Each row of a before or after table is a point. The points were changed in one or more steps. Then noise was added and the rows were shuffled. The steps act on how far a point lies along the listed directions, d1 being the first. Write out the steps. A step turns or swaps two directions, mirrors them in a line or flattens them onto one, adds a multiple of one to another, or multiplies one. Angles are multiples of 10 degrees, from the lower direction toward the higher: turns from -170 to 170, lines from 10 to 170 but not 90. Use the fewest steps. Two steps may share a direction if one is a turn and the other turns, adds or multiplies; they go together, in the order done. Otherwise the lowest direction goes first.
(in the rows, 128 means zero)

Directions:
(1): [149 179]
(2): [ 77 149]
Before (14 x 2):
[[139 198]
 [120 113]
 [165 201]
 [104 146]
 [108 163]
 [117 185]
 [127  95]
 [159 186]
 [124 182]
 [165 121]
 [109 185]
 [113 185]
 [ 94 139]
 [ 54 165]]
After:
[[136 188]
 [149 184]
 [173 186]
 [194 174]
 [157 175]
 [132 172]
 [150  98]
 [106  97]
 [189 161]
 [149 178]
 [ 83 203]
 [115 159]
 [119 122]
 [109 150]]
Steps: turn d1 and d2 by -30 degrees

Directions:
(1): [142 172  79 119  60 123]
(2): [ 78 138  79 184 150 152]
Before, 12 rows:
[[176 125 209  69 110  94]
 [129 127  99 152 123  98]
 [106 133 108 147 144 133]
 [101  95 131 178 190 147]
 [ 69 126 111 162 165 144]
 [ 88 102 124 186 167 154]
 [135  94 165 138 170 132]
 [ 95  92 168 127 194 124]
 [ 57 141  66 171 142 137]
 [167  95 204  83 155  99]
 [ 68  86 110 166 166 153]
 [121  54 215 160 213 129]]
After (12 x 6):
[[ 98  54 195 190 217 134]
 [172 127 205  75 106  96]
 [ 67 130 101 165 166 152]
 [ 82  94 152 147 193 128]
 [ 88 106 118 197 170 157]
 [122 124  96 148 120  96]
 [159  88 193  94 161 104]
 [125  98 153 148 172 128]
 [104 136 106 151 144 138]
 [ 57  90 102 176 175 154]
 [ 90  95 118 192 190 151]
 [ 61 143  61 167 143 135]]
Steps: add -0.3 times d1 to d2

Directions:
(1): [151 116 145 157 142  57 175 189 157]
(2): [184  94  55 101 180 123 109 137 114]
(3): [ 83 136  65 158  86 129  89 187 135]
Before:
[[ 98 142 130 149 111 138 112 118 131]
 [139 138 134 122 130 105 152 145 112]
 [203  85 111 121 189  59 176 185 149]
 [103 144  97 139  94 128 122 152 134]
 [119 123  72 127 148 121 125 164 127]
 [ 99 144 178 150  87 123 139 140 148]
 [129 146 165 137 137 117 152 135 132]
 [111 147  77 161 114 103 114 191 140]
 [149 142 145 103 124 111 158 107 131]
 [117 124 114 122 108 136 117 139 143]
 [152 132 208 122 174 102 168 102 114]]
After:
[[111 133 116 110 102 177  85  97 114]
 [ 57 170  78 182  67 128  92 194 141]
 [156 135 233  91 184 141 162  39  96]
 [155 146 157  92 131 122 158  85 127]
 [118 120 100 124 106 133 112 150 143]
 [ 96 142  67 145  87 136 104 164 131]
 [127 149 158 117 140 153 130  97 112]
 [ 97 152 247 153  93 101 194 131 160]
 [123 149 152 120 114 126 146 122 107]
 [119 125  85 138 130 142  97 127 124]
 [ 82 140 102 156 112 108 137 188 142]]
Steps: turn d1 and d2 by -100 degrees; multiply d3 by 1.6

Directions:
(1): [100 141 132  34 115 108 109  73  50 147 137 127 141  96]
(2): [126 130 206  93  95 108 156 121 193 100  82 133 190 100]
(3): [107 164 126 147 115  26 146 137 156 133 209 128 112 101]
(4): [144 181  72 134  44 153  71 147 146 115 118  95 143  84]
(5): [141 118 159 184  94 130 176  82  74  77 129  55 110 114]
Before, 8 rows:
[[166 123 146 173  73 153 125 182 181  89  74 142 149 149]
 [ 82 119 122  66 211  79 103 142 113 195 190 198  97 150]
 [140 153  67 216  71 110  89 154 148 130 147 107  72 109]
 [161 107 148 191 115 140 156 141 198  92  60  91 145 126]
 [155 102 169 144 177 197 141 153 201 120  75 160 129 164]
 [117 151  61  53 158 173  39 166 135 174 121 148 153 139]
 [139 132 158  94  90 162 108 127 170 116  93 138 174 109]
 [147 113 164  86 114 176 132  83  79 101  39 103 139 118]]
After, 8 rows:
[[154 142 149 172 106 166 123 183 231  86  84  85 177 128]
 [109 162 149 117  38  54 116  89 126 119 137 108 125  57]
 [131  84 224 194 176 105 200 152 206 102 123 136 122 161]
 [124 148 111  46  78 123  66 148 112 143 104 176 156 121]
 [139 140  89 115 120 169  69 163 156 153 132 159 133 138]
 [127 125 159  36 153 188  95 118 150 153  70 175 157 127]
 [157 123  68 141 137 199  84 135  81 134  76 118  84 149]
 [115 137  82  30 135 119  72 105 102 173  97 145 147 103]]
Steps: turn d1 and d5 by -140 degrees; turn d2 and d5 by -120 degrees; turn d3 and d4 by -20 degrees
